Rows are points. Each copy is the shape, with its points in the same order, stretched, turned, moved and blurred by noise. Is it also mirrored, or only turned?

Shape (7 x 2):
[[ 44  17]
 [ 20  48]
 [-34 -20]
 [-14 -34]
 [-31  32]
 [-17  -6]
 [-42  -5]]
Copy 1 (7 x 2):
[[ 10  56]
 [-19  41]
 [ 24  -2]
 [ 25  -3]
 [-16   1]
 [ 14  12]
 [  3  -4]]
Copy 1 is: only turned
Copy 2 (7 x 2):
[[ 55 -30]
 [ 57  27]
 [-54   7]
 [-47 -28]
 [ -9  58]
 [-29   3]
 [-53  30]]
Copy 2 is: only turned

Shape (9 x 4):
[[-46  57  14  15]
 [  0 -20  59  -9]
 [ 38  52   2 -44]
 [-32  18 -20  -5]
 [ 20 -36 -10  -3]
 [ 31 -24  12  37]
 [ 37   1  11   1]
 [-48  30 -22 -20]
 [ 22  16 -15  44]]
Copy 1 (9 x 4):
[[-68 -28  38  17]
 [ 10 -69  14 -19]
 [ 12 -38  95 -23]
 [-43   3   7 -14]
 [ 36  -6 -17 -22]
 [ 23 -25 -16  15]
 [ 26 -19  30  -3]
 [-50   6  14 -26]
 [ -2   4   2  21]]
Copy 1 is: only turned
Copy 2 (9 x 4):
[[ 22 -47   6 -25]
 [-33  20  47 -16]
 [ 51  31  -5 -59]
 [ 14  -9 -29 -16]
 [  5  53 -14  17]
 [ 23  47  22  55]
 [ 31  46  13   9]
 [  6 -27 -43 -41]
 [ 59  20  -4  50]]
Copy 2 is: mirrored
Copy 3 (9 x 4):
[[-19  40 -34 -39]
 [  6 -28   8 -40]
 [ 56  63  26   9]
 [-31  34  -6 -12]
 [-10 -16  13  25]
 [  0 -41 -25  32]
 [ 26  -3   0  22]
 [-38  55   3 -31]
 [ -2  -5 -42  43]]
Copy 3 is: mirrored

Shape (9 x 6):
[[-22  -1 -18 -30 -38 -26]
 [  2  16 -20  36 -17   3]
 [-29  42  11  35 -12   0]
 [  4  52 -38  41 -30  11]
 [-27 -66  -4  11  -3 -49]
 [-12 -53   7  19  34 -31]
 [-34  -3 -40 -34  -8   1]
 [ 25 -42   6  -5  24 -50]
 [ 37  25   0  28 -37  48]]
Copy 1 (9 x 6):
[[-28  45 -28 -16  18  14]
 [-12  14  12  33  10  -7]
 [-33  22  16  23 -36   1]
 [ -7  37   5  68  14 -24]
 [-47 -13  16 -49  11  -1]
 [-27 -38  18 -28  -6  13]
 [-43  21 -22   0  15  45]
 [  4 -26  -8 -37   8  -5]
 [ 40  53  24  37  29   4]]
Copy 1 is: mirrored
Copy 2 (9 x 6):
[[ -6  35   1 -40 -25 -38]
 [-11  12  18  -4  -3  16]
 [-24  27  28  19  45   3]
 [-38  11  60   9  -7  21]
 [ 34  40 -76 -57  -6  11]
 [ 51  30 -72 -16   0  19]
 [ 23  42  30 -31 -35  -8]
 [ 31  25 -81 -13 -35 -22]
 [-19 -47  53 -11   8  -3]]
Copy 2 is: only turned
Copy 3 (9 x 6):
[[ 27 -32  31 -16 -37   3]
 [-28  19  19  14 -53   9]
 [-17  41  25  -9 -11   5]
 [-32  43  19 -19 -60  18]
 [-12 -53  44  64 -51 -30]
 [-30 -36  13  70 -38 -28]
 [ 18  -3  -9 -26 -53 -29]
 [-23 -81  22  60 -30   6]
 [ -5  40   8  26 -53  48]]
Copy 3 is: mirrored

Shape (12 x 9):
[[ 24 -41  15  -1 -16  30  10 -43 -34]
 [ -9  15  26  -6 -20 -10 -17  46 -36]
 [ -8  31  21  31 -13 -56   1 -23 -37]
 [-45 -26 -27  -6 -21 -56 -10  38  27]
 [-47 -14 -17 -52 -14  -9  21 -16 -11]
 [-21  -2  -3 -30  37 -16  20 -37  25]
 [-52   5  35  27 -46 -20 -56  38  17]
 [ 24 -17  -7 -54 -39  -1 -29  43  46]
 [-18  44 -15   9 -32   3 -32  30  25]
 [ 30  21 -46   6  37 -27 -28   6  19]
 [ 31 -19  -1  -7 -16  -5  -6 -54  10]
 [ 33 -11   5  20 -11  33  34 -38  52]]
Copy 1 (12 x 9):
[[ 28 -35  18 -60 -24 -10  -5 -21 -14]
 [ -4  51 -19  -4  14  -1  -8  45  34]
 [-63  12 -32 -18  65 -11  -2  21 -33]
 [-46 -10 -67  38   4 -34  20  33  67]
 [-37 -30 -21 -10 -45  10  58  27  -8]
 [-44 -23  16  28  -3  -6  58   2 -15]
 [-27  40 -26  26 -27 -51 -53  64  34]
 [ 35 -42 -16  61 -26  -7 -14  52  61]
 [-10  27 -29  62 -16  15 -35  40  -6]
 [-40  -8 -19  68  53  36   0  -1  27]
 [ -7 -70   6  -6   1  -7 -14  -7 -14]
 [ 43 -25  11  31  -7 -33  -1 -45 -43]]
Copy 1 is: mirrored
Copy 2 (12 x 9):
[[ -9 -63   0  28 -34  30  11  -3  13]
 [  5   9  16  15  31  37 -41  10 -37]
 [ 42 -27  10  -9   8  -7 -67  -7  13]
 [-27  34   9 -59  21  38 -18  -4 -13]
 [ 16 -18 -30 -37 -19  38   5 -20 -56]
 [  3  -2 -24 -19 -36 -26  12   0 -34]
 [-20  22  80 -23  29  49 -49 -36 -16]
 [-21  30  30 -32 -21  56  18  61 -47]
 [ -1  51  36  -4 -22  51 -51  11 -28]
 [-43  46 -16  -5 -43 -16 -59  54  -8]
 [  3 -42  14 -17 -58   6  -8  25  11]
 [ 15   4  19  18 -57  21  41   8  33]]
Copy 2 is: mirrored

Shape (14 x 11):
[[  5  33  -3  -9  11  12 -48 -52 -20 -30  -6]
 [ -3 -26 -15   4   6  25  36   4  -2  16   9]
 [ 22  10  10  -1  24  10 -25   1  11 -45 -46]
 [ 28  78  28  11  78  40  48 -47 -50  36  14]
 [ 17 -32  -5 -49  11 -10 -17  21 -13   1  -8]
 [ -4   3 -14 -17  11 -32 -20 -21  10  -1 -28]
 [  1  17   0 -37  13  18 -75  11  -7 -26 -26]
 [-28  14 -26 -34   6 -13   5  47  -4  20  -6]
 [ 18  -8  30  27  33 -10  36  27  36  36  60]
 [-19  14   1 -73 -20   3 -15   9  20 -20 -18]
 [  1  39  56  42  27  12   6 -43 -53  -3  -5]
 [ 22  -3  28   7  22 -17  51  -5 -16   9  21]
 [ 29  -7  15   4 -19   0  54   6   1  75   0]
 [ 36  10 -23 -12 -11 -10  36  48  -1  16  29]]
Copy 1 (14 x 11):
[[ -8  43  41 -23  50 -30  40  -5  35 -27   4]
 [-14 -33  15  -3 -28  17   4 -20  24  -2   7]
 [ 15  40  -8  14  22  -3  47  -5  40  17 -42]
 [ 55  23  46   2  56  52  -6 -93   9 -51  68]
 [-39  -7  -8  16  19  21   2  19  49   9 -41]
 [-22  28  -7  12  21 -27   7   5  40  26   9]
 [-20  61  10   4  34   1  43  27  73 -14 -44]
 [-50  36  -2  19 -17  20 -19  -4  40   7   5]
 [ 19 -37 -47  17 -23  32 -20 -12  10 -34  43]
 [-71  40   7  45  -5  -7  49  16  34   6 -24]
 [ 59   8  67   8  28 -29 -11 -48  18 -36  19]
 [  8 -35  -1  22   7  10 -26 -33  -8 -12  13]
 [ 16 -38   0  21 -18  32 -25   3  -6  32  64]
 [-27  -5 -35  -7 -16  48 -23  19 -20  -2  16]]
Copy 1 is: only turned
Copy 2 (14 x 11):
[[ 33   3 -36 -32  23  12  13   2  26  24 -12]
 [-25 -18  13   4 -17   6 -13   9 -46 -16 -22]
 [ 50 -21  23  -2  -3  30 -17 -24  37  29  -1]
 [-14 -48 -30   8  10  94  43  43  -7 -32 -59]
 [ 28 -23  54 -54 -11  -7 -24  30 -14  -3   0]
 [  9 -18  28 -35 -19 -31  17  14  22  13  -3]
 [ 54 -22 -15 -46   6   2 -43   7  37  26  22]
 [-13 -49  15 -10   4 -37 -45  44  16 -15   7]
 [-16 -71  11  26 -22  24  39   4 -90 -55   6]
 [ 38 -20  21 -48   5 -43 -56  -4  57 -22   8]
 [ 10   8  -9  17  16  95  48  23   4  -9 -10]
 [ -5 -27  46  13   8  39  38  20 -40 -28 -22]
 [  5  -1  46  26 -53 -20  31  60 -37 -49 -38]
 [ 10 -39  22  35  19 -38  -4  37 -38 -14 -27]]
Copy 2 is: only turned

Shape (18 x 12):
[[ 16 -31  19   5  17  34 -10 -13  26 -38  31  10]
 [ 12 -14 -39   4  -7  13  28  15  25  27 -14 -13]
 [ 22 -26  10  11  -5  57 -17 -17  16   5  38  42]
 [ 17  -8 -22  17  68  49  44  26  39  39 -26  11]
 [ 18  15  33  21  25   4 -34 -44  61  22   6 -34]
 [ 27 -24  15 -10  18  53 -24 -25 -10  -6  16  19]
 [-16  21 -21  23 -11 -35  17   6 -27 -18 -10 -18]
 [-33  37 -28  -3  13  -7  15  36   2  13  -6  -7]
 [ 22  11  31 -37 -30  14  -1  11 -26 -28  19   8]
 [ 17 -23  18 -13  19  50   5 -18  34  -5  20  -2]
 [ 42 -42  34  -9   6  21 -12  14  13 -15  52  23]
 [-40  -7  -4 -32 -28  -5   5  18  -7 -27  -4   5]
 [-29   0  -6  34  27   5  23  18   0  27 -29 -47]
 [ 11   0  17  34  31  43 -32 -14  40  11  49 -23]
 [-40  45  13  28 -37 -11  43  18  -2 -14 -17 -27]
 [ 11  14 -16 -27 -23  18   6  -1 -15 -49  28 -16]
 [-29  12  -6 -23 -16 -17  41  -9 -28   2  30 -19]
 [ -4   3 -19  28  50   8  38  -1  27  16 -11  21]]
Copy 1 (18 x 12):
[[ 12  10 -24   4  -9 -10   4  20  36   3 -17 -52]
 [ -3  18   5  -4 -28 -15  -3 -33   4  24  32 -12]
 [ 21 -14   2   9 -37 -41  -1  26  -1  23  -8 -48]
 [  7   8  21 -15 -70   2 -23 -57  31  13 -10  -1]
 [ 16  30 -13 -16 -19 -30 -78  -6  35 -15   1 -28]
 [ -2 -16   4  -2 -27 -16   4  38   3  -4 -12 -46]
 [ 27  37 -24 -20  26  -1  18 -23   8  -7  -5  26]
 [ 35  21  -8   4 -12   7  -1 -42 -11 -16  -4  31]
 [-10 -37  11  29  29 -21  19  29 -18 -10  -8  -7]
 [  6  -6   1   9 -32 -21 -16   9  32   1   5 -54]
 [ 15 -15  22  24   0 -13  -5  40  16  27 -12 -37]
 [ 20 -16 -30   5  21  12  25 -11  -3  -3   6  -6]
 [ 27  31 -21 -29 -25   6 -19 -38  38  -8  13  40]
 [ 37  32 -10   8 -51 -30 -35  14  37 -16   1 -26]
 [ 32  -6 -35   6  30 -27  11 -42  14 -15   0  42]
 [-10   0  -5  23   9 -17  38  14   4 -22  14 -27]
 [ 58   7  16  -5  18  -2  16 -29   5 -17  44  -2]
 [ 37  22  -2 -30 -32  -4 -12 -58  34  10 -20  -8]]
Copy 1 is: mirrored
Copy 2 (18 x 12):
[[ 36  18  -8 -28 -13  -3 -15  30 -36  -7  -7  48]
 [ 47  19 -17  41  -1   6  13 -16 -32  -9   3 -43]
 [ 15  50  24 -12 -31  14   6  46 -31 -19 -32  28]
 [ 51  13  14  56  50   9  -2 -20 -83  -1 -44 -43]
 [-24   3 -26 -28  22  53   9  44 -41  35  20  16]
 [-10  37   9  -7 -15 -11 -15  26 -34 -14 -16  41]
 [ 26  -4  -6   2   7   0  11 -66  20  -7  30  14]
 [ 30 -19  19  21  23  10   0 -52 -16 -34  29 -33]
 [ -2  17  18  -8 -51 -11 -51 -20   5   2  23  25]
 [ 21  15 -13 -11 -20   2 -16  30 -61   5 -12  16]
 [ 26  40  13 -37 -16 -25 -36  36 -17   1 -12  20]
 [ 27 -29 -11   0 -35 -16 -21 -24  17 -41  24  -3]
 [ 21 -36  -4  32  25 -20  33 -38 -26  14  11 -13]
 [  6  26  12 -32  10  20  26  48 -58   5  17  35]
 [ 40 -44   9  18 -28  26  11 -58   8  25  34  14]
 [ 30  26 -12 -11 -42  -1 -25 -28 -16 -22  49  35]
 [ 16   0 -15 -29 -37  -6  16 -56  -8  -8  23 -19]
 [ 47   4   0  11  42  29  12 -30 -50  -5 -37 -20]]
Copy 2 is: only turned
Copy 3 (18 x 12):
[[ 51  -1  25 -44  37  24  29  48  14 -22  46  18]
 [ 11 -11 -36  25   4 -31   4   4 -33  36   9 -12]
 [ 39  -6  39 -41  11  31  40  -4   7   0  57  53]
 [  8  31  17   1  49 -51  22  29 -81  51  29 -33]
 [ 57   3  -8 -88  25 -40   7  19  29   9  -5   4]
 [ 18   0  46 -45 -11  24  55  40   1   0  39  38]
 [  3   2 -13  38 -21  13 -30   2  22  15 -17 -47]
 [-18  22 -25  14   8  10 -14 -17 -35  15 -18 -40]
 [-29 -27  18 -27  -7  24   4  12  41 -42  31   8]
 [ 32  -6  16 -48  44  -7  46  48  -3  -7  30  30]
 [ 29 -24  39 -48   5   8   5  34  -5 -60  55  27]
 [-23   8 -38  17   7  37 -19  22   3 -13   9  15]
 [  0   4 -21   3   1 -18 -30  36 -44  64 -33 -36]
 [ 72 -16  20 -86  19  11  35  10 -10   5  10  11]
 [-22 -11 -34  19  35   6 -56 -22  47  39 -19 -44]
 [ 15 -26  -7  -2   3  40  42  13  35 -28  15 -12]
 [-11  -6  -2  40   5   4  11  14  17 -24 -41   8]
 [ 22  48  21  21  42 -32   7  18 -30  24  11 -31]]
Copy 3 is: only turned
Copy 4 (18 x 12):
[[ 41  22   7  17  -2  -8  27  36  -9   9  -2  48]
 [ 18   9  -7 -31 -15  -3 -31  14  26 -13  -7 -21]
 [ 23   8   4  10 -45 -34  45  19  -9  12 -18  36]
 [ 24  23 -13 -33  11   3  15  47  29 -79 -50  -8]
 [ 28  19   5  95   9  -6  -2   4  33 -21   2   0]
 [ 25   9  -4  18  -9 -40  36  32 -23  18 -24  15]
 [-14  13   2 -23  22  48  -7  -2   4   7  25 -17]
 [ -5  21  -4 -27   8  43 -16 -16 -26 -41 -12 -21]
 [ 18 -21  37 -11  11 -21  12 -13 -43  19   6   4]
 [ 41  14   6  19  -7 -16  17  44  -5 -18   4  17]
 [ 64  11  17   1  -9 -27  39  -2  -1  12  -5  40]
 [ -3  35  20 -48   4   4 -17  -2 -44  11  21   6]
 [  2  40   9 -17  24  57 -14  26  30 -26 -18 -53]
 [ 46  23  -2  73 -27  29  29  20   3  -9 -27  12]
 [-32   8  54 -24  18  68 -17  -3   5 -24  25 -22]
 [ 21 -14  11  -8  -3  14 -12  22 -51  19  31  15]
 [  8  15  15 -36   0  38  19   8 -28  -7  59 -44]
 [  1  33  -8 -25  12  24  28  30  18 -58 -14   3]]
Copy 4 is: mirrored
